Rows are points. Examples show where two turns around zero, p and q, send a point. Write where each new point lands after one turn and then the other. Backwards means that the second turn is done in reverse. Each puzzle has new turns, and all numbers are rounded.

Turn p:
[ 25 -33] -> [ 36 -20]
[-10   4] -> [-11  -1]
[-6 -4] -> [-4 -6]
[-10  34] -> [-23  27]
Turn q:
[-14  48] -> [-26  43]
[12 -2] -> [12  1]
[ -2 -15] -> [  2 -15]
[ 18 -12] -> [21 -7]
[-13 -19] -> [ -8 -22]
Where do these land?
q, then p backwards: [ 1 11] -> [ 3 11]
p, then q: [-15 -23] -> [  3 -27]
p, then q backwards: [ 6 38] -> [ 0 38]
p, then q: [  8 -26] -> [ 23 -15]

Turn p:
[  9  15 -36] -> [20 11 33]
[ 23 -11  -3] -> [-15 -11  17]
[-18  -9  14] -> [  2  -8 -23]
[-23 -10  -7] -> [ 20 -11 -12]
[-32 -14  38] -> [ -5 -10 -50]
[41 30 -7] -> [-22  30  36]
Turn q:
[ 38 -15 -21] -> [ 33 -32   0]
[-21 -15  -4] -> [-24  -9  -4]
[19 14 39] -> [17 26 33]
[-12 -15   8] -> [-18  -6   9]
[-24  31 -22] -> [ -7  21 -39]
Where do these land?
q, then p: [-14 -12 -15] -> [ 18 -16  -3]
q, then p: [  2  20 -48] -> [ 21 -13  46]
q, then p backwards: [ 13 -20  27] -> [ 24  -4 -26]
p, then q: [-1 12 35] -> [-11   7 -35]

Turn p:
[ -8  -4 -25] -> [-20 -17  -5]
[ 0 11 18] -> [ 7 19  7]
[-15 -10   1] -> [-3 -9 15]
[ -7 -22 -12] -> [ -2 -26   4]
[30 24 18] -> [ 18  33 -21]
Turn q:
[-23 -11  -6] -> [-19  11 -14]
[-22  -1  17] -> [-26  -9  -2]
[ 32  -7 -26] -> [39 14 -6]
[12 30 -5] -> [11  5 30]
[ -7 -14  13] -> [-10 -12 -13]
[8 4 6] -> [ 5 -8  6]
Where do these land?
q, then p: [-13   8  22] -> [  2 -10  25]
p, then q backwards: [10  5 22] -> [ 12   3 -21]
p, then q backwards: [-13  -4  -2] -> [-3 10  9]
p, then q backwards: [  8 -10  11] -> [17  0 -3]
q, then p: [ 21   3 -48] -> [  1  37 -38]
q, then p: [-14  -3  -5] -> [-14   4   5]

Turn p:
[-16 -20  -8  34] -> [-8 22  1 36]
[  6  34  28 -40] -> [  9 -21  22 -51]
[-10 -23  -9  -3] -> [-23   0  -8  11]
[23  5  6  4] -> [ 20 -14  -2   2]
[ -4   5 -17   5] -> [  2  14 -12  -1]
Turn q:
[ 25  18 -28   6] -> [ -5  11 -25 -31]
[-35  -6   9  -1] -> [11 10 14 31]
[  3 -48  -2 -26] -> [ 36 -24  31 -12]
[  1  32 -10 -26] -> [ 11  -4 -40   6]
[-9  7  5  5] -> [-5  6 -1 11]
[  1 -13  16  11] -> [-11  -6  19   3]
[14 10 11 32] -> [-36   7   3  -7]
Where do these land?
p, then q: [22 -3 17 -4] -> [  1 -13  22 -12]
q, then p: [-21   2  47   2] -> [-1 20 24 41]
p, then q: [ 13 -23 -15   1] -> [  6  25  12 -12]
p, then q: [ 12   2 -21  13] -> [ -3  13 -11 -22]
p, then q: [-26  22 -28 -12] -> [ 18   3 -40  12]
